Each row of a before or after table is a point. One or more steps were done to the points. Then noise was added and the rows were shuffled. The steps act on columns, c1 being the first. Name the steps. A step turns or swaps two columns, mirrors them in a line or flattens them onto one, adds a multiple of one to another, or multiplies or shifts one. Angles are multiples of 10 degrees, from the lower column toward the higher: turns from -170 to 170, lines from 10 to 170 but not 90. Use the fewest steps. Two steps may share a column if one is a turn and the other turns, adds or multiplies; they go together, in the order done. Otherwise the lowest column goes first.

Before (11 x 3):
array([[ 3.4, -8.1, -1.9],
       [ 7.4, -1.5, -4.1],
       [-3.6,  4.3, -2.6],
       [-2.2, -0.8, -0.6],
       [ 1.1,  0.9, -4.5],
       [ 6.8, -0.8,  0.5],
       [-4.3,  3.8,  3.7],
       [ 4.7, -1.8, -3.7],
       [-1.3,  3.4, -2.2],
       [ 0.5, -6.2, 10.0],
       [ 7.3,  1.5, -1.7]])
After (11 x 3):
array([[ -4.0,   3.3,  -2.2],
       [-12.9,   3.9,   3.5],
       [ 14.4,  -1.7,  -3.7],
       [ 22.4,  -1.6,  -4.3],
       [ 20.4,  -0.8,   0.8],
       [ 21.7,   1.5,  -1.9],
       [ -6.7,  -0.5,  -0.6],
       [  3.3,   1.0,  -4.3],
       [  1.4,  -6.0,   9.9],
       [ 10.2,  -8.0,  -2.1],
       [-10.9,   4.4,  -2.4]])
Steps: multiply c1 by 3

Before (8 x 8):
array([[ 8.5, -7.3, -3.8,  0.5,  5.6,  3.5,  2.5,  5.2],
       [ 3.0,  3.6, -2.2, -3.2, -4.7,  6.2, -1.2,  0.0],
       [-1.7,  4.7, -6.5, -1.1, -1.8,  3.3, -4.2, -5.2],
       [10.0, -3.4, -1.0,  4.7,  3.2, -3.0,  8.2,  0.4],
       [ 5.9,  4.2, -1.1, -1.8,  3.3, -5.7,  2.7,  3.8],
       [ 7.7, -3.5,  2.5,  4.9,  4.3,  1.0, -0.2,  1.3],
       [ 1.8, -2.0, -2.7, -1.9, -6.4, -1.7, -5.7, -6.6],
       [ 5.8,  4.3, -5.2, -5.4, -1.5,  6.0, -6.0, -6.1]])
After (8 x 8):
array([[-0.3, -5.3, -6.5, -1.1, -2.2,  3.4, -4.3, -5.0],
       [-3.8, -2.2, -2.1, -3.5, -4.3,  5.9, -0.8,  0.4],
       [-1.2,  2.2, -3.2, -1.2, -6.5, -1.8, -5.9, -6.9],
       [-7.1, -2.3, -0.9, -1.9,  3.1, -5.6,  2.7,  3.8],
       [-6.0,  9.8, -3.6,  0.6,  5.6,  3.4,  2.7,  5.2],
       [-7.9,  6.7, -1.1,  4.8,  3.0, -3.0,  8.6,  0.1],
       [-6.2,  6.1,  2.4,  5.0,  3.9,  0.9, -0.2,  1.7],
       [-6.8, -1.7, -5.0, -5.0, -1.3,  6.2, -6.1, -6.1]])
Steps: turn c1 and c2 by 160 degrees

Before (10 x 12):
array([[ 6.8,  0.1,  0.7,  1.3,  4.1, -4.0, -0.8, -7.0, -1.2,  7.2, -0.9,
         0.8],
       [-2.9, -5.1, -1.2, -1.0,  4.0, -0.7, -2.0, -5.3,  0.4, -1.6,  3.7,
        -4.2],
       [-1.4,  2.4, -6.3,  3.2, -4.1, -1.6, -3.9,  5.5,  3.1, -0.3, -2.3,
         2.4],
       [ 3.2, -0.4, -6.2, -7.7,  5.9,  7.7, -0.2,  0.4,  2.1, -5.3, -0.3,
        -2.9],
       [-4.4, -3.5,  2.8, -4.4,  5.2, -1.4,  6.3,  1.6, -5.3,  3.3,  2.7,
        -2.8],
       [-2.6,  1.9,  4.7,  3.3, -5.6,  3.0,  1.8,  0.5,  2.8, -3.8, -4.1,
         0.5],
       [-2.8,  3.6,  3.9,  0.9,  4.9,  8.6,  7.0, -1.3, -2.2,  3.8,  7.9,
        -2.7],
       [ 7.0, -7.8, -4.6, -8.7, -7.3,  4.3,  4.3, -1.3, -5.2,  0.1,  2.1,
        -3.1],
       [ 6.7, -7.6, -2.0, -0.6, -5.3,  0.5, -1.6,  2.4, -7.8,  0.1,  4.4,
         1.9],
       [-0.6,  4.0,  5.4, -3.8, -3.0,  5.9, -4.4, -7.3, -2.9,  6.8, -0.2,
        -3.4]])
After (10 x 12):
array([[  3.1,  -0.5, -15.5,   4.4,   5.9,   7.7,  -1.2,   0.4,  -6.6,
         -5.3,  -0.4,  -2.6],
       [  6.8,  -7.6,  -5.0,   5.4,  -5.3,   0.6,  -1.0,   2.3,   5.7,
          0.1,   4.5,   2.5],
       [  6.9,  -7.8, -11.5,  10.1,  -7.3,   4.3,   3.0,  -1.3,  -1.4,
          0.2,   2.1,  -4.4],
       [ -2.7,   1.9,  11.8,  -4.2,  -5.6,   3.0,   2.0,   0.7,   0.0,
         -3.7,  -4.1,   0.0],
       [ -2.9,  -5.0,  -3.0,   0.5,   4.1,  -0.6,  -3.2,  -5.3,  -0.8,
         -1.5,   3.7,  -3.3],
       [ -0.7,   3.8,  13.4,   4.9,  -2.9,   5.9,  -5.4,  -7.3,  -0.2,
          6.9,  -0.2,  -1.8],
       [  6.6,   0.2,   1.8,  -0.3,   4.2,  -4.0,  -0.4,  -7.0,   1.8,
          7.2,  -0.8,   1.0],
       [ -2.7,   3.5,   9.8,   0.8,   4.9,   8.7,   5.9,  -1.2,   2.3,
          3.9,   7.9,  -5.0],
       [ -1.4,   2.2, -15.8,  -4.4,  -4.1,  -1.6,  -2.7,   5.5,  -0.3,
         -0.5,  -2.2,   3.8],
       [ -4.4,  -3.4,   7.0,   6.9,   5.3,  -1.5,   5.2,   1.8,   1.4,
          3.4,   2.5,  -4.6]])
Steps: multiply c3 by 2.5; turn c4 and c9 by 140 degrees; turn c7 and c12 by -20 degrees
